Each row of a before or after table is a point. One or more steps were done to the points. Then noise was added and the rows were shuffled. The steps act on how far a point lies along the listed directions, d1 being the first. What was done? A step turns or swaps two directions, mirrors them in a line or flattens them onto one, adds a multiple of one to another, or multiplies one. Angles are multiples of 10 degrees, from the lower direction toward the higher: turns from -170 to 170, lines from 10 to 170 but not 90. Use the fewest steps. Two steps may share a direction if one is a turn and the other turns, adds or multiplies; they go together, in the order done. Otherwise the lowest direction goes first.

Directions:
(1): 0.034 0.033 0.027
(2):  0.031 -0.043  0.015
Before, 14 rows:
0:  0.008  0.068  0.016
1:  0.012 -0.072 -0.027
2:  0.020 -0.081  0.017
3:  0.010  0.001  0.023
4: -0.021 -0.033 -0.025
5: -0.017 -0.015 -0.002
6:  0.020  0.006  0.044
7: -0.051  0.012 -0.046
8:  0.039  0.037  0.005
9:  0.010  0.028  0.030
10: -0.033  0.025 -0.055
11:  0.032  0.038  0.024
12: -0.013 -0.017 -0.001
13: -0.010 -0.011 -0.012
After:
0: -0.016  0.011  0.002
1: -0.005  0.020 -0.005
2:  0.011  0.067  0.005
3: -0.078 -0.028 -0.033
4: -0.016  0.002  0.001
5: -0.033  0.032 -0.017
6:  0.062 -0.019  0.039
7:  0.020 -0.029  0.025
8:  0.003 -0.019  0.006
9:  0.026  0.060 -0.004
10: -0.046  0.008 -0.061
11: -0.001 -0.048  0.018
12:  0.035 -0.038  0.014
13:  0.041 -0.030  0.007
Steps: turn d1 and d2 by 90 degrees

Directions:
(1): -0.031  0.009  0.001 -0.005  0.006  0.028  0.072  0.009  0.043
(2): -0.033 -0.036 -0.024 -0.017 -0.056  0.013 -0.032 -0.008  0.036
(3):  0.006  0.052 -0.058 -0.040  0.002  0.031 -0.007 -0.006 -0.017
(4):  0.020 -0.012 -0.039  0.026  0.033 -0.017  0.001 -0.059  0.038
Before:
0: -0.001 -0.004  0.024 -0.002  0.004 -0.004 -0.002  0.015 -0.037
1: -0.014 -0.072  0.028  0.035  0.016 -0.028  0.052 -0.040  0.082
2:  0.009  0.021 -0.015 -0.017  0.044 -0.009 -0.009 -0.003 -0.033
3: -0.006 -0.031 -0.012  0.024  0.006  0.006  0.006 -0.028  0.052
4: -0.008  0.011 -0.004 -0.020 -0.013  0.011 -0.028  0.000 -0.018
5:  0.008 -0.033 -0.001  0.040  0.030 -0.030 -0.005 -0.028  0.007
6: -0.061 -0.038  0.066  0.027 -0.008  0.000  0.058  0.056  0.030
7: -0.055 -0.065  0.079  0.004 -0.045 -0.007  0.023  0.038  0.027
8: -0.014 -0.011  0.038  0.030  0.017 -0.017  0.023 -0.003  0.056
After:
0:  0.000  0.019 -0.002 -0.026 -0.004  0.015 -0.023 -0.002 -0.022
1: -0.017 -0.084  0.001  0.017 -0.040 -0.038 -0.074 -0.041  0.032
2: -0.006 -0.078 -0.009  0.058  0.003 -0.046 -0.057 -0.038  0.033
3: -0.026 -0.021 -0.013  0.006 -0.008  0.022  0.025 -0.008  0.055
4: -0.005  0.013  0.016 -0.018  0.041 -0.007  0.020  0.020 -0.033
5: -0.014 -0.026  0.019  0.027  0.008 -0.015  0.003 -0.015  0.062
6: -0.037 -0.030  0.025  0.014 -0.008  0.004  0.041  0.017  0.019
7: -0.034 -0.072  0.006  0.014 -0.017 -0.002  0.042 -0.040  0.094
8:  0.006 -0.016  0.021  0.002  0.000 -0.015 -0.018  0.005 -0.036
Steps: swap d1 and d4; turn d2 and d3 by 30 degrees
